Rows are points. A path goes straight from each point to the next, and from the last back to the first. The post is the endless flat space through its rows: a point in 2 columns, a line in 3, a plane in 4, and so on, so that a path can go around it. How many times does the path go around the post? Going back the other way cancels.

Post:
array([[-0.02,  0.15, -0.27],
       [ 0.24, -0.14,  0.35]])
Path:
array([[ 0.17,  0.24,  0.68],
       [-0.16, -0.40,  0.45],
       [ 0.16, -0.40,  0.12],
       [ 0.63, -0.40,  0.11],
       [ 0.01, -0.32, -0.34],
       [-0.45, -0.09,  0.05],
       [-0.12,  0.27, -0.22],
       [-0.15,  0.39,  0.26],
       [ 0.34,  0.38,  0.37],
       [ 0.35,  0.24,  0.14],
       [ 0.06,  0.12,  0.60],
       [ 0.20,  0.51,  0.24],
       [ 0.52,  0.28, -0.12],
       [ 0.31,  0.02, -0.49],
       [ 0.05, -0.30, -0.06],
       [-0.08, -0.07, -0.16],
       [ 0.22, -0.32,  0.24],
       [ 0.49,  0.12, -0.28],
       [ 0.11,  0.42, -0.35]])
Times around: 0

Post:
array([[-0.12,  0.07,  0.03,  0.34, -0.27,  0.33, -0.31, -0.30,  0.10,
         0.39,  0.15],
       [-0.25, -0.34,  0.20, -0.22,  0.32,  0.26, -0.14,  0.45, -0.04,
        -0.54, -0.21],
       [-0.02, -0.23, -0.29,  0.30, -0.01, -0.19, -0.27,  0.08,  0.06,
        -0.02,  0.29],
       [-0.29, -0.30, -0.35, -0.62,  0.06,  0.34,  0.14,  0.38,  0.00,
        -0.65, -0.18],
       [ 0.08, -0.55, -0.08, -0.57,  0.04,  0.38, -0.22,  0.25, -0.38,
        -0.31, -0.22],
       [-0.14,  0.27,  0.30,  0.75, -0.31, -0.61,  0.22, -0.46, -0.43,
        -0.40,  0.07],
       [ 0.00,  0.35,  0.19,  0.36,  0.14, -0.74,  0.09, -0.71, -0.08,
         0.06,  0.05],
       [ 0.03,  0.17,  0.40, -0.47,  0.16, -0.75,  0.75,  0.31, -0.37,
        -0.57,  0.50],
       [ 0.26, -0.19, -0.48,  0.08,  0.23,  0.62, -0.03,  0.27,  0.04,
         0.15, -0.14],
       [ 0.27, -0.50, -0.20,  0.07, -0.37,  0.28,  0.01,  0.40,  0.44,
        -0.03, -0.25]])
Path:
array([[-0.07,  0.28, -0.07, -0.40, -0.07,  0.08, -0.05,  0.10, -0.15,
        -0.36,  0.26],
       [ 0.11,  0.09, -0.15,  0.19,  0.44,  0.21, -0.22,  0.04, -0.75,
        -0.49,  0.31],
       [ 0.16, -0.04, -0.24, -0.26,  0.50, -0.30, -0.18,  0.85,  0.00,
        -0.23,  0.49],
       [-0.08,  0.24, -0.04,  0.30, -0.03, -0.13, -0.37,  0.01, -0.08,
        -0.03,  0.13],
       [ 0.22,  0.08,  0.33,  0.01, -0.21,  0.11, -0.32, -0.03, -0.55,
        -0.54,  0.08],
       [-0.09,  0.23,  0.11,  0.23,  0.05,  0.41,  0.39, -0.08, -0.13,
        -0.50,  0.10],
       [ 0.13, -0.53, -0.25,  0.07, -0.36,  0.49,  0.21,  0.21, -0.35,
        -0.17,  0.51],
       [ 0.01,  0.01,  0.22,  0.04,  0.12,  0.10, -0.13, -0.02, -0.13,
        -0.19,  0.24],
       [ 0.47, -0.23,  0.17,  0.04, -0.20,  0.14, -0.09,  0.45,  0.02,
         0.10,  0.03],
       [-0.29, -0.02, -0.04, -0.22, -0.09, -0.17, -0.05,  0.38, -0.13,
        -0.14,  0.03],
       [-0.46,  0.09,  0.43, -0.33, -0.01, -0.15,  0.46,  0.43,  0.43,
         0.01,  0.15],
       [ 0.14, -0.36,  0.03,  0.58, -0.50, -0.36, -0.14, -0.48, -0.49,
         0.03,  0.16],
       [-0.07, -0.53, -0.01, -0.15, -0.39, -0.12, -0.11, -0.25, -0.06,
        -0.55,  0.23],
       [ 0.30, -0.82,  0.23, -0.32,  0.00, -0.08,  0.31,  0.03,  0.10,
        -0.18, -0.25],
       [-0.34, -0.30, -0.04, -0.23, -0.50,  0.32,  0.00,  0.06, -0.06,
         0.04, -0.14],
       [-0.44, -0.10, -0.60, -0.04,  0.40, -0.37, -0.31,  0.24,  0.06,
        -0.17, -0.05],
       [ 0.15, -0.15, -0.48,  0.37, -0.47, -0.43, -0.02,  0.24, -0.36,
        -0.77, -0.09],
       [-0.04, -0.04, -0.43, -0.22,  0.31, -0.37, -0.26,  0.63, -0.22,
        -0.46,  0.11],
       [-0.34,  0.02, -0.27, -0.34, -0.12, -0.24, -0.25, -0.19, -0.05,
         0.08, -0.27],
       [-0.09, -0.57, -0.15,  0.43,  0.07, -0.23, -0.14, -0.25, -0.02,
        -0.07, -0.84],
       [-0.28,  0.08,  0.09,  0.26,  0.07, -0.28,  0.35,  0.13, -0.26,
        -0.07, -0.18],
       [-0.41, -0.03, -0.44, -0.16,  0.67,  0.06, -0.10,  0.58, -0.04,
        -0.63, -0.14],
       [ 0.07, -0.06,  0.30, -0.32, -0.23,  0.29, -0.43,  0.28, -0.15,
         0.06, -0.07],
       [-0.04, -0.24,  0.00, -0.13, -0.40,  0.26,  0.08,  0.26, -0.41,
         0.00, -0.39],
       [-0.40,  0.13,  0.07,  0.02,  0.50, -0.58, -0.07,  0.13,  0.15,
         0.30,  0.53],
       [-0.18, -0.01, -0.13,  0.25, -0.68,  0.72, -0.04,  0.16, -0.11,
         0.05, -0.18]])
Times around: 0
